Each row is a point. The ring and each string are closed loops that go straight from each point to the next, and from the last back to the first. Before rounding, they use only three directions, however many columns there are. How many times does the string pass through the ring? Passing back the other way cancels.

Ring:
[[ 35   2 -29   1]
 [ 13  31 -27  -6]
 [-32  34 -17 -11]
 [-59  -1  -6  -9]
 [-48 -44  -1  -1]
 [-14 -62  -5   5]
 [ 27 -46 -18   6]]
String (15 x 4):
[[-17 -77  13   5]
 [-29 -95  -1   8]
 [-29 -66 -25   6]
 [-23 -43 -31   3]
 [-26 -60 -33   6]
 [-26 -90 -23  10]
 [-15 -85  -6   8]
 [-16 -71 -32   8]
 [-13 -54 -30   6]
 [ -8 -31  -9   0]
 [ -2 -35  10   0]
 [  2 -57  19   3]
 [ -6 -39   2   1]
 [ -9 -31  -2   0]
 [ -8 -54  17   1]]
Times through: 1

Ring, 6 rows:
[[ 51  20   3  13   0  -3  12  -8  22]
 [  9  60  -2   9   7   4  17  -6  22]
 [-41  56  -6  11  11   0  16  -2  20]
 [-71  -3   1  19   9 -14  10   3  15]
 [-29 -45  12  23   2 -19   5   1  15]
 [ 21 -42  11  21  -2 -16   5  -3  18]]
String (16 x 9):
[[ 20  37 -40  13   4  -8  13   0  29]
 [ 13  34 -21  13   4  -5  13  -2  25]
 [ 19  50 -31  11   5  -4  14  -2  28]
 [ 30  76 -17   7   6   5  18  -7  26]
 [ 34  90  22   4   6  16  21 -14  19]
 [ 22  69  39   6   6  14  19 -14  15]
 [  6  38  35  11   5   5  15 -10  14]
 [ -5  16 -17  16   5 -10  11   0  23]
 [  9  35 -40  14   5  -9  12   1  29]
 [ 33  59 -40  10   5  -2  15  -2  30]
 [ 49  70   0   7   4   8  18 -10  24]
 [ 48  62  19   7   3  10  17 -13  20]
 [ 23  38  45  10   3   8  15 -13  13]
 [ 10  25  26  13   4   1  13  -9  16]
 [  2  16 -19  15   4 -10  11  -1  24]
 [ 26  39 -32  12   4  -6  13  -2  28]]
Times through: 2
String, 9 rows:
[[-60 -10 -34  21   8 -21   8   8  23]
 [-22   4  -3  17   5 -11  10   0  19]
 [-43   4  26  17   7  -6  11  -3  12]
 [-36   0  -9  18   6 -13  10   2  19]
 [-34  -3 -13  18   6 -15   9   2  20]
 [-39  -5  23  18   6  -9  10  -2  13]
 [-61 -18  56  19   7  -7  10  -5   5]
 [-84 -32  12  23   8 -19   7   4  12]
 [-95 -31 -25  24  10 -26   6  11  19]]
Times through: 1

Ring (10 x 14):
[[ 46  -4  16   6  13   4  -2 -11  -4  20   6   8  -9  -2]
 [ 33  32  14  12  10  -2  -5 -13  -9  16   2  11  -6  -4]
 [  5  56  10  16   5  -8  -8 -10 -13  10  -4  14  -1  -3]
 [-38  56   8  14   1 -11 -10  -2 -13   2  -7  16   5   1]
 [-55  39   9  11   0 -10 -10   2 -10   0  -7  16   7   5]
 [-63   8   9   5   1  -6  -8   7  -4   1  -5  15   7   8]
 [-49 -34   9  -2   5   1  -5   8   3   5   0  12   4  11]
 [-22 -56   8  -4   8   6  -3   5   6  11   5   9  -1  11]
 [ 14 -58  11  -3  12   9  -1  -1   6  17   8   7  -6   7]
 [ 40 -35  14   1  14   8   0  -7   2  20   9   6  -9   2]]
String:
[[ -8 -28  24  -1  10   3  -1   1   0  12   5   9  -4   4]
 [ -2 -22   3   3   8   3  -5  -2   1  12   2  11  -2   6]
 [ 16 -33 -15   4   8   5  -7  -4   5  15   3  11  -2   9]
 [ 60 -38  -8   4  13  10  -3 -11   5  23   8   7  -9   4]
 [ 46  -2 -18  11   9   3  -8 -12   0  18   2  11  -5   4]
 [ 75  37  18  14  14   0  -2 -20 -11  22   5   8 -12  -9]
 [ 46  64  40  15  13  -6  -1 -17 -18  17   3   9 -11 -13]
 [  3  40  31  10   9  -6  -3  -8 -13  11   1  11  -4  -5]
 [-11  15  12   8   6  -3  -6  -3  -6   9  -1  12   0   2]
 [-29  32 -13  13   0  -7 -13  -2  -6   4  -7  17   6   7]
 [-65  46 -27  16  -6 -12 -18   3  -6  -3 -13  21  13  11]
 [-95  27  -9   9  -5 -12 -14  10  -5  -6 -12  20  14  13]
 [-88 -13   7   1  -1  -5  -9  13   0  -3  -5  15  10  13]
 [-68 -48  17  -6   5   1  -4  13   4   3   1  11   5  13]
 [-32 -60  41  -9  12   6   3   8   3  10   9   6  -4   6]]
Times through: 2

Ring (9 x 14):
[[ 47 -28  10 -29 -42  -7 -19  16  -5  -7 -10  -3  10  -2]
 [ 67  17  13 -18 -44  -2  -7  16  -2   4 -14  -1  -2 -10]
 [ 48  47  12  -8 -31   6   1  17  -1   6 -15   0 -12 -10]
 [  6  55   6   0 -12  16   3  18  -1   2 -15   0 -17  -4]
 [-41  36   0   0   5  22  -1  19  -4  -8 -12  -1 -16   6]
 [-64   6  -2  -5  11  20  -9  19  -6 -16 -10  -3  -9  13]
 [-65 -21  -1 -12   6  15 -16  20  -7 -20  -8  -4  -1  16]
 [-32 -49   3 -24 -12   4 -24  19  -8 -20  -7  -5   9  14]
 [  6 -49   6 -29 -28  -3 -24  17  -7 -15  -8  -4  13   7]]
String:
[[-29   8  -2 -10  -4  16  -9  18  -5 -11 -11  -2  -6   7]
 [-36  24 -20  -9   5  29  -9  16  -3 -13 -11   3  -5   9]
 [-21  31 -30 -12   1  34 -10  14  -2 -12 -11   6  -2   7]
 [-11  17  13  -6 -12   8  -5  19  -4  -5 -12  -4 -11   2]
 [-23  34  36   7  -7   1   6  23  -5   0 -14  -8 -24  -1]
 [-40  61  11  10   7  21   8  20  -3  -2 -14  -2 -26   1]
 [-56  49  21  12  11  15   7  22  -4  -4 -14  -6 -28   4]
 [-56  22  32   7   5   5   3  24  -6  -6 -13  -9 -24   5]
 [-95  20  -2   4  26  27  -4  21  -6 -17 -10  -3 -17  16]
 [-77   7 -24  -9  20  34 -13  17  -5 -21  -8   1  -4  18]
 [-40   3 -17 -13   3  24 -14  17  -5 -16  -9   1  -1  12]
 [-25   2   6 -10  -7  10  -9  19  -5 -11 -11  -3  -6   6]]
Times through: 1

Ring, 6 rows:
[[ 55  25  32   6 -37   1   5   3   5  -1 -18  22 -12   2]
 [ -1  52  18 -15 -45  12  14 -13  16 -14 -26  34 -19   0]
 [-53  27  11  -9 -31  22  27 -12  21 -20 -25  27  -9   8]
 [-48 -22  13  15 -11  24  33   2  15 -12 -16   8   8  17]
 [ 16 -57  14  34  -2  17  27  14   2   8  -6  -5  18  19]
 [ 63 -26  27  28 -17   4  12  14  -2  10  -8   4   5  10]]
String (7 x 14):
[[-83  37   1 -19 -33  30  33 -20  27 -25 -29  32 -11   7]
 [-61  58  30 -16 -42  15  21 -11  24 -32 -30  35 -19   4]
 [-39  41  47  -1 -36   8  17   1  18 -30 -26  26 -13   8]
 [-22   8  20   5 -25  16  23  -2  14 -12 -19  18  -3  10]
 [-52   8  38  11 -22  14  26   5  17 -25 -21  15  -2  14]
 [-95 -10  22  10 -12  27  38   1  22 -27 -20  12   6  19]
 [-67  -4  -8  -3 -18  33  37 -13  21 -12 -21  19   2  13]]
Times through: 0

Ring:
[[ 58   8  -3  17  19   3  -2 -19 -17  -4  20 -13  14   6]
 [ 20  55  -7  19  12   2   7  -5 -28 -12  -5 -10  -4   1]
 [-48  61  -1  14  -6   6  13   8 -25 -17 -24   6 -24 -11]
 [-67   6   2   7 -11  13   7   4  -6 -11 -12  23 -19 -16]
 [-29 -37   7   5  -5  13  -2  -9   5  -3  12  19  -2 -11]
 [ 43 -36   7  10  11   6  -6 -23   0   2  31  -2  16   1]]
String:
[[ 17  30  18  12   0  -3   5  -9 -18  -7   4 -13  -6  -2]
 [  9  15 -15  16  13  11   2  -8 -16  -9   4   4   3  -2]
 [ 45  25 -36  23  30  14  -1 -12 -25 -10   8  -1  16   6]
 [ 78  16 -20  22  31   7  -3 -20 -22  -5  21 -14  22  10]
 [ 24   0 -21  17  19  14  -2 -12 -14  -7  12   5  12   1]
 [  7   8  17   9  -2   0   3 -10 -10  -5   8  -5  -4  -4]
 [ 76  -1  23  12  11  -7  -3 -25 -12   1  30 -25  14   7]
 [ 95  24  -1  20  26  -3  -2 -24 -24  -3  25 -28  20  12]]
Times through: 0

Ring (6 x 14):
[[ 57 -10   5 -19 -19  30   5   8 -15  10 -10   8  -5  -9]
 [ 36  32  26 -22  -6  29 -20   6 -14  10  -1  -8   8   5]
 [ -1  40  15  -8  -1  18 -25   3 -15   7   4 -16   9  22]
 [-46  10 -11  15  -7  -1  -9   2 -21  -1   2 -12   4  33]
 [-33 -33 -22  16 -20  -5  16   4 -24  -2  -8   3  -3  18]
 [ 17 -40 -19   2 -25  11  21   7 -20   3 -13  13 -10   0]]
String:
[[ 28  -7  11 -13 -17  18   3   7 -19   6  -9   3   3  -2]
 [ 34  -9  36 -23 -19  16   4   9 -22   5 -13   3  13 -12]
 [ 69  -4  37 -34 -20  30   2  10 -18  10 -13   7   8 -21]
 [ 95   3  19 -35 -18  45  -1  10 -10  15 -10   9  -5 -20]
 [ 70   6 -23 -13 -14  44  -4   7  -5  15  -3   7 -20   1]
 [ 40   0 -12  -8 -14  29  -1   6 -12  10  -4   3 -10   5]
 [ 52  -1 -35  -4 -14  38  -1   6  -7  13  -2   7 -23   8]
 [ 80 -22 -16 -17 -23  39  12   9 -10  13 -11  16 -19 -13]
 [ 52 -15 -42   0 -18  35   8   6  -8  12  -5  11 -27   6]
 [ 24 -15 -14  -3 -18  19   7   6 -16   6  -7   6  -8   5]
 [ 16 -22   2  -6 -21  12  11   7 -21   4 -11   6   0   0]
 [ 12 -41  19 -10 -27   2  22   9 -27   0 -18  10   9 -11]
 [ 22 -61 -15   0 -32   7  33   9 -24   1 -19  19  -9 -10]
 [ 27 -51 -47   9 -27  18  27   7 -16   5 -12  18 -24   3]
 [ 29 -34 -56  12 -22  24  18   6 -11   8  -7  14 -30  10]
 [ 18 -18 -22   2 -18  18   9   6 -16   6  -7   6 -12   8]
 [ 16 -14  -9  -2 -18  15   6   6 -18   5  -7   4  -5   6]
 [ 31 -10 -37   4 -16  27   4   5 -10   9  -3   6 -21  12]
 [ 55 -21 -30  -6 -21  33  11   7 -10  11  -8  13 -21  -1]
 [ 21  -2 -18  -1 -14  22  -1   5 -13   7  -3   2 -10  12]]
Times through: 2

Ring (7 x 14):
[[ 48  34   3 -13 -22   5 -13  35 -16  27 -24 -20  31  46]
 [ 36  60  15 -22 -12  -6  -1  -4  14  21  -2  16  17  32]
 [ -6  37  21 -15  -4 -13   4 -33  30   6  19  37  -8   8]
 [-50 -25  13   4  -5 -10  -2 -26  16  -7  21  27 -26  -6]
 [-52 -61   9  14 -13  -1 -12   3  -9  -4   5  -5 -16   2]
 [-19 -59   7  14 -24   9 -21  39 -32   9 -18 -40  11  25]
 [ 24 -15   2   1 -27  11 -21  51 -33  22 -30 -42  29  43]]
String:
[[ 38  27 -45  -9 -19   1 -16  46 -22  17 -27   5   1  38]
 [  7  10 -16  -5 -14  -3 -10  17  -6  10  -9  10  -5  23]
 [ 22   9  22  -7 -20   4 -11  20 -10  21 -14 -22  27  36]
 [ 46  25  45 -13 -25   9 -12  26 -13  33 -21 -44  54  50]
 [ 71  56  39 -22 -25   8 -10  29 -10  40 -25 -38  61  59]
 [ 40  36  35 -15 -20   3  -8  14  -3  29 -13 -23  40  43]
 [ 11  16   1  -8 -14  -3  -8  10  -1  13  -6   5   5  25]
 [ 26  44 -22 -15 -12  -7  -6  10   3  13  -7  26  -4  26]
 [ 55  89 -11 -29 -10  -9   0   1  16  22  -6  34   9  35]
 [ 60  95  24 -33 -11  -8   3 -11  24  29  -2  20  28  39]
 [ 35  50  59 -21 -15  -1   0 -12  16  28   1 -12  42  36]
 [ 13  22  31 -11 -15  -2  -5  -2   7  18  -1  -4  20  27]
 [ 11  15  42 -10 -16   0  -5  -3   5  19  -1 -13  26  28]
 [ 37  57  61 -23 -14  -2   2 -17  20  29   3  -8  42  36]
 [ 52  86  40 -31 -12  -7   4 -17  25  29   2  13  34  38]
 [ 51  91 -17 -30  -8 -12   1  -4  20  20  -3  44   2  31]
 [ 34  60 -19 -20 -10  -9  -3   5   9  15  -6  32  -2  28]
 [ 11  19  -3  -9 -13  -4  -8   9   0  12  -5  10   2  24]
 [ 27  26  37 -13 -18   2  -7   7   0  24  -8 -19  33  36]
 [ 18  19   9  -9 -16  -1  -8  12  -3  17  -8  -3  14  29]
 [ 41  53 -45 -17 -14  -6 -10  28  -6  15 -18  27  -6  33]
 [ 68  59 -15 -20 -22   3 -13  43 -16  31 -30 -10  30  52]
 [ 73  42  20 -17 -29  12 -16  50 -25  39 -36 -47  58  63]
 [ 42  11  40  -8 -27  11 -15  36 -21  33 -25 -52  53  51]
 [ 31  -1  44  -5 -26  11 -15  32 -20  30 -22 -53  50  47]
 [ 53   3  31  -6 -32  17 -21  57 -36  37 -38 -68  61  60]
 [ 49  12 -20  -6 -27  10 -22  64 -37  27 -39 -34  29  52]
 [ 35  15 -45  -5 -21   3 -19  54 -29  17 -31  -5   3  39]
 [ 26   9 -29  -5 -20   3 -17  43 -23  16 -24  -6   5  35]
 [ 49   7 -18  -4 -29  12 -23  67 -40  28 -41 -40  32  53]
 [ 51   1  16  -4 -32  16 -23  63 -40  34 -40 -63  54  59]
 [ 64  17  -8  -8 -31  14 -24  71 -42  34 -45 -51  46  61]]
Times through: 0
String (21 x 14):
[[ -7 -30 -34   7 -19   3 -20  42 -28   5 -19  -7 -11  22]
 [ -6 -23  -4   4 -18   3 -15  26 -18   9 -12 -13   3  23]
 [ -7 -45  39   9 -25  11 -18  30 -25  17 -16 -53  32  32]
 [ -1 -71  33  17 -33  20 -28  60 -49  22 -33 -83  44  43]
 [ 14 -58   8  14 -34  20 -30  75 -56  23 -42 -77  40  48]
 [ 15  -9 -27   1 -21   4 -19  45 -27  13 -24 -13   4  32]
 [ 24   3 -28  -3 -21   4 -18  46 -26  16 -26 -11   7  36]
 [ 10   7 -14  -5 -16  -1 -12  22 -10  11 -12   4   0  25]
 [ 27   3  42  -6 -24   9 -13  25 -15  27 -18 -44  44  43]
 [ 61  34  31 -15 -27  11 -15  41 -21  37 -30 -47  57  58]
 [ 65  55 -12 -19 -22   3 -13  41 -16  30 -29 -11  30  51]
 [ 49  54 -40 -17 -16  -3 -11  35 -11  19 -22  17   3  39]
 [ 18  21 -13  -9 -15  -2 -10  19  -6  14 -11   7   2  28]
 [ 30  17  27  -9 -21   5 -11  22 -11  25 -16 -27  34  40]
 [ 60  25  41 -12 -30  13 -16  43 -24  39 -32 -59  64  60]
 [ 58  25  -9 -10 -27  10 -20  58 -32  31 -38 -36  38  55]
 [ 35  12 -36  -5 -22   5 -19  53 -29  18 -31 -11   9  40]
 [  9  -6   0  -1 -19   3 -14  27 -16  14 -15 -14  11  29]
 [  8 -30  33   4 -26  12 -18  36 -27  21 -21 -53  37  38]
 [  5 -71  40  16 -36  23 -29  65 -53  25 -36 -94  53  48]
 [ -6 -72  -3  19 -31  17 -30  69 -54  14 -35 -64  22  37]]
Times through: 4

Ring:
[[ -6  12  -8 -34 -31   0 -33  -6  11  26 -12 -17  39   1]
 [  2  32  -5 -26 -22 -14 -39   4  21   8 -17  -9  23  -9]
 [  9  38   4  -2   5 -25 -23  11  36 -14 -15  -1 -13 -16]
 [  9  19  12  26  37 -21  10   5  44 -22  -2   0 -49 -13]
 [  2 -10  18  40  47  -8  39   0  35 -16   8  -3 -58   0]
 [ -4 -26  20  39  39   3  50   0  19  -8  11  -5 -47  11]
 [-11 -39  17  24  12  16  48   1  -5   9   9 -10 -14  25]
 [-16 -35   7  -4 -15  22  23  -5 -14  29   4 -17  22  27]
 [-14 -16  -4 -27 -29  15  -9 -11  -4  36  -4 -21  41  16]]
String:
[[  2  22   3 -10 -14 -12 -18  12  15   0 -14  -5   9  -2]
 [  1  13   3  -4   0  -9 -10   2  23   3  -7  -8  -2  -4]
 [  5  25  -2  -6  11 -18 -23  -7  43   0  -8 -10 -12 -16]
 [ 16  62   1  -5   8 -39 -42  15  51 -25 -21   3 -20 -30]
 [ 16  55   8   6   9 -37 -26  25  40 -32 -20   8 -26 -23]
 [ 10  35  12  12   9 -26  -7  23  28 -25 -14   6 -25 -11]
 [  3  13   9  11  13 -13   3   8  26 -10  -6  -3 -21  -4]
 [  1   6   9  10  11  -8   7   6  21  -5  -4  -5 -17   0]
 [  3  10  14  16   9 -11  12  17  15 -14  -6   1 -20   2]
 [  2   1  11  22  30  -9  17  -2  34  -8   2  -6 -37  -4]
 [  3  -7  13  34  51  -9  29 -11  46 -11   9  -7 -58  -7]
 [  4 -21  20  60  85  -9  56 -18  61 -20  20  -6 -95  -8]
 [  2 -27  25  63  73  -4  67  -5  41 -22  18  -2 -86   2]
 [ -1 -12  22  34  20  -2  42  19   4 -16   1   2 -33  13]
 [ -3 -11  16  21  11   1  29  12   6  -5   0  -3 -19  12]
 [ -5 -17   9  15  21   3  22  -9  22   7   6 -12 -21   6]
 [ -9 -34  13  25  28  11  42 -11  15   9  12 -13 -28  14]
 [ -7 -19   9  12  13   6  22  -6  14  10   5 -12 -13  10]
 [-14 -45  11  18  20  20  43 -17   8  21  14 -18 -15  21]
 [-21 -63  15  17   2  33  57  -8 -20  29  15 -17   4  38]
 [-21 -53  15   6 -21  32  46   6 -36  28   6 -14  24  42]
 [-10 -18  11   0 -19  12  19  13 -17  13  -4  -8  18  23]
 [ -7  -9   8   0 -10   5  10   7  -1  10  -4  -8   9  14]
 [-13 -26   0 -11  -8  16   8 -17   6  32   4 -21  18  15]
 [-19 -33  -6 -27 -22  24  -2 -26   0  49   4 -28  40  19]
 [-19 -25 -10 -40 -40  24 -16 -21  -8  53  -2 -28  59  20]
 [-12  -6  -3 -32 -42  11 -17   0 -11  32 -10 -17  50  16]
 [ -7   2   1 -19 -27   3 -12   5  -2  17 -10 -11  29  10]
 [ -5   1   1 -12 -12   1  -9  -3  12  15  -6 -13  14   5]
 [ -6   7 -10 -31 -18   0 -32 -17  23  30  -7 -21  29  -3]
 [ -4  22 -17 -46 -26  -5 -54 -21  31  33 -12 -23  40 -11]
 [  1  38 -11 -43 -38 -14 -56   3  18  17 -22 -12  43 -10]
 [  4  40  -1 -27 -37 -17 -41  22   7   0 -24  -2  32  -5]]
Times through: 5

Ring:
[[ 58   0 -24  -3   4 -16 -20  10  -7 -57  14 -23  -7  -1]
 [ 30  35 -14 -14  10 -10 -34   6  19 -42  22  -9  -6  -2]
 [-10  31  -1  -3  23 -34 -20 -10  30 -24  24  -4   3  -5]
 [-37   6  23  14  14 -48  13 -33  30  -3   8   6   1 -11]
 [-12 -23  11  23  12 -55  22 -28   8 -17   4  -8   3  -9]
 [ 43 -23 -23  11  15 -40  -5   1 -13 -52  14 -30   2  -2]]
String:
[[-53   3  25  20  23 -62  17 -38  34   3  12   5   8 -12]
 [-50  13  53  11 -16 -26  29 -49  43  16 -12  32 -17 -17]
 [-58   7  56  16 -13 -34  36 -53  43  21 -13  32 -15 -18]
 [-40 -19   5  29  41 -82  16 -29  16 -11  21 -16  21  -8]
 [ -7 -25 -24  26  54 -86  -1  -9  -2 -36  34 -39  29  -2]
 [ -1 -39 -31  32  59 -95   3  -7 -11 -42  35 -47  33  -1]
 [ 10 -10  -9  13  21 -48  -1 -10   4 -34  16 -19   6  -5]
 [ -1  -5  33   9 -26 -13  25 -33  19  -9 -17  18 -24 -13]
 [  6  -7  31   8 -28 -10  24 -30  16 -12 -18  16 -25 -13]
 [ 11   0  14   5  -9 -19   8 -19  14 -22  -3   3 -14  -9]
 [ 42 -32 -47  19  47 -69 -15  11 -22 -63  34 -53  23   3]
 [ 50 -51 -57  27  55 -83 -10  14 -36 -71  37 -65  30   5]
 [ 38 -46 -52  27  57 -86  -9  10 -29 -65  38 -61  32   4]
 [ 17 -12 -20  13  30 -54  -7  -4  -1 -42  23 -28  12  -2]
 [-14   0  42   9 -28 -13  28 -39  26   0 -19  25 -25 -15]
 [-36 -17  42  23 -10 -42  40 -47  24   7 -13  17 -11 -16]
 [-44 -22  17  30  28 -76  27 -37  18  -4  11  -7  14 -11]
 [-30 -12  -1  23  41 -76   8 -23  15 -17  24 -18  20  -7]
 [-35 -11 -12  25  59 -90  -1 -18  14 -22  37 -29  31  -4]]
Times through: 1

Ring (7 x 14):
[[-21  -3  37  16  18  30  32  22   5  23 -21 -11  21  -4]
 [  2  -5  38  12  14  26  39   7  -5  19  -8 -27  16  13]
 [ 27 -13  14  -5   0 -13  11 -14  -6 -21   9  -8  -9  12]
 [ 38 -26 -11  -9  -6 -37  -9 -33   5 -57  15  20 -25   4]
 [ 39 -39 -22   4   0 -25   4 -48  15 -65  10  29 -20   3]
 [  9 -32 -10  15   9  -4  13 -26  22 -41  -7  31  -4  -8]
 [-28 -14  14  17  15  14  13  15  20  -4 -25  23  11 -21]]
String, 30 rows:
[[ 19 -21   3   2   3 -12   8 -18   7 -32   2  11  -9   2]
 [  8 -16   4  -4   1 -20  -6  -5   8 -31  -1  19 -12  -8]
 [  3  -8   5 -15  -5 -35 -25   8   4 -33   0  23 -20 -14]
 [ 24  -8  17 -13  -3 -21   0  -5  -9 -20  10  -8 -14   9]
 [ 45 -13  30   2   5   9  42 -25 -19  -2  16 -43   2  37]
 [ 42 -20  25  14  11  22  54 -33 -10  -3  11 -37   9  35]
 [ 37 -13  37  12  12  28  58 -21 -17  12   9 -50  14  38]
 [ 18  -1  44   5  10  22  42   3 -17  22   2 -44  13  25]
 [ -3  -1  29  -2   6   1  10  16  -4   4  -6  -9   2   0]
 [ -2 -11  14   0   5  -8   2   5   6 -16  -7  11  -4  -8]
 [ 18 -16  18   6   7   5  25 -13  -1 -11   1 -10   2  11]
 [ 53 -19  28   8   8  17  54 -36 -17  -3  18 -47   5  43]
 [ 46 -16  19  -3   1  -6  27 -28 -14 -18  18 -27  -7  29]
 [ 48 -22   8  -2   0 -12  21 -35  -7 -32  18 -14 -12  24]
 [ 47 -23  -6 -14  -9 -40  -8 -34  -4 -54  21   8 -28  12]
 [ 52 -29 -24 -22 -16 -64 -30 -42   3 -81  26  31 -43   3]
 [ 61 -39 -21  -3  -5 -33   7 -61   5 -70  24  15 -26  18]
 [ 45 -35  -6  10   4  -6  28 -49   6 -44  12   3  -8  19]
 [ 16 -25  -5   3   2 -16   3 -21  12 -40   1  22 -11  -4]
 [ 20 -28  -6   6   4 -13   8 -26  13 -41   1  20 -10  -1]
 [ 60 -51 -20  21   8   0  42 -76  14 -60  15   9  -7  25]
 [ 60 -57 -28  24   8  -2  41 -82  20 -69  14  19  -9  22]
 [ 50 -52 -25  23   8  -2  36 -72  20 -64  10  21  -7  16]
 [ 43 -44 -14  20   9   2  36 -59  15 -50   8  13  -4  16]
 [ 22 -30  -5  11   6  -5  17 -30  13 -39   1  17  -6   3]
 [ -4 -18  -3  -1   2 -22 -14   0  17 -37  -8  35 -12 -20]
 [ 33 -40 -28   3  -2 -33  -6 -46  21 -73   8  43 -23  -5]
 [ 79 -59 -41   8  -4 -33  18 -94  15 -95  28  28 -29  23]
 [ 71 -48 -25   6  -2 -24  22 -77   8 -74  26  12 -22  26]
 [ 41 -31  -6   5   2 -13  18 -42   5 -45  12   6 -12  14]]
Times through: 1

Ring, 10 rows:
[[ 30  20   6   7  -8   3 -37  19  19  -8 -11  -1  13  -2]
 [ 14  46  17 -15 -10   2 -32  -4  19 -13  -1 -15  -3   3]
 [ -4  51  31 -33 -14  -3 -17 -27   8 -15  11 -20 -17   0]
 [-28  38  51 -51 -23 -13  12 -55 -17 -16  26 -18 -36 -12]
 [-47  -1  58 -50 -27 -20  49 -70 -43 -13  39  -5 -44 -35]
 [-47 -22  48 -36 -22 -16  58 -63 -44 -11  39   3 -37 -44]
 [-28 -51  15   3  -9  -2  53 -30 -29  -6  27  17 -12 -52]
 [ -2 -57  -2  26  -3   4  30   2 -14  -3  10  24   8 -46]
 [ 14 -50  -5  31  -4   4  11  17  -6  -2   0  24  16 -38]
 [ 32 -21  -1  25  -8   2 -20  28   7  -4 -12  16  20 -19]]
String (14 x 14):
[[-61 -49  56 -39 -27 -22  84 -76 -64 -10  49  12 -45 -59]
 [-40 -36  -2   8   6  13  58 -35 -11  -9  34   7 -12 -52]
 [-20 -21 -42  40  27  36  32  -3  29  -8  20   1  13 -42]
 [-14 -76  -9  33   1   7  50  -4 -19  -2  18  29   7 -59]
 [  0 -88  20  20 -20 -14  41  -1 -44   0  10  40   3 -57]
 [  1 -67  49  -9 -37 -30  31 -15 -58  -2  10  34 -11 -45]
 [ -2 -30  20   1 -15  -7  18 -10 -19  -6  10  15  -4 -34]
 [ -2 -21 -21  29  11  20  14   5  17  -7   9   7  12 -33]
 [ -8 -19 -52  51  32  41  19  12  41  -7  12   2  23 -37]
 [-34 -68 -10  26   7  12  67 -23 -18  -5  31  21  -3 -64]
 [-58 -81  67 -36 -37 -33  95 -73 -87  -6  48  28 -45 -71]
 [-47 -51  83 -55 -47 -41  71 -74 -85  -8  41  19 -49 -53]
 [-37 -33  69 -47 -39 -32  53 -62 -64  -9  34  12 -41 -43]
 [-57 -47  90 -65 -49 -44  79 -87 -90 -10  48  16 -58 -54]]
Times through: 1
String:
[[ 24  55 -48  35  29  42 -45  30  75 -12 -10 -22  28   5]
 [  3  16   8  -2  -4   6  -7  -7  11 -10   6  -5  -1 -14]
 [  0   6  46 -29 -28 -19   0 -24 -24 -10   9   2 -18 -16]
 [  6  37  81 -64 -48 -38 -21 -36 -36 -13   6  -7 -33   2]
 [  4  69  43 -45 -21 -10 -33 -27   7 -16   6 -25 -21  12]
 [  0  74  10 -23   0  12 -30 -18  34 -17   7 -31  -9   9]
 [ -3  50 -16   4  15  26 -16  -7  44 -14   9 -23   3  -4]
 [ -5  23   3  -3   1  11  -3 -12  17 -12  11 -10  -3 -14]
 [ -5  20  55 -42 -32 -22  -2 -34 -25 -12  13  -5 -25 -11]
 [  0  41  61 -51 -34 -24 -16 -34 -20 -13   9 -12 -27   0]
 [ 13  76  43 -44 -23 -10 -45 -19  12 -16   0 -26 -17  18]
 [ 19  76 -20   6  15  28 -50  12  62 -15  -6 -30  12  14]
 [ 12  47 -39  27  25  37 -30  16  62 -13  -1 -21  20  -2]
 [  0   6  10  -2  -6   4   0  -9   5 -10   9  -2  -2 -19]
 [ 13  -1  49 -25 -33 -24 -11 -12 -27  -8   1   8 -12 -13]
 [ 31  -2  50 -20 -37 -28 -28   4 -25  -6 -10  13  -4  -7]
 [ 10  -9  34 -12 -24 -15  -5  -7 -19  -7   3   9  -6 -19]
 [ 14   4  -6  15   1  11 -13  10  18  -8  -1   1  11 -16]
 [ 29  20 -58  55  31  43 -35  43  68  -8 -13  -7  38  -8]
 [ 57 -11 -11  37  -6   5 -49  54  22  -2 -28  17  35  -7]
 [ 52 -28  32   8 -32 -22 -37  34 -19  -1 -23  27  16 -12]
 [ 41 -22  34   1 -31 -22 -29  22 -20  -3 -17  22  10 -13]
 [ 58 -17  34   5 -34 -24 -49  37 -15  -2 -28  24  17  -5]
 [ 45  19 -25  35   8  20 -50  44  45  -7 -22   0  32   0]
 [ 19  25 -31  30  17  29 -27  23  48 -10  -6  -9  22  -8]
 [ 18  34 -35  30  21  33 -30  22  55 -11  -5 -13  22  -5]]
Times through: 2
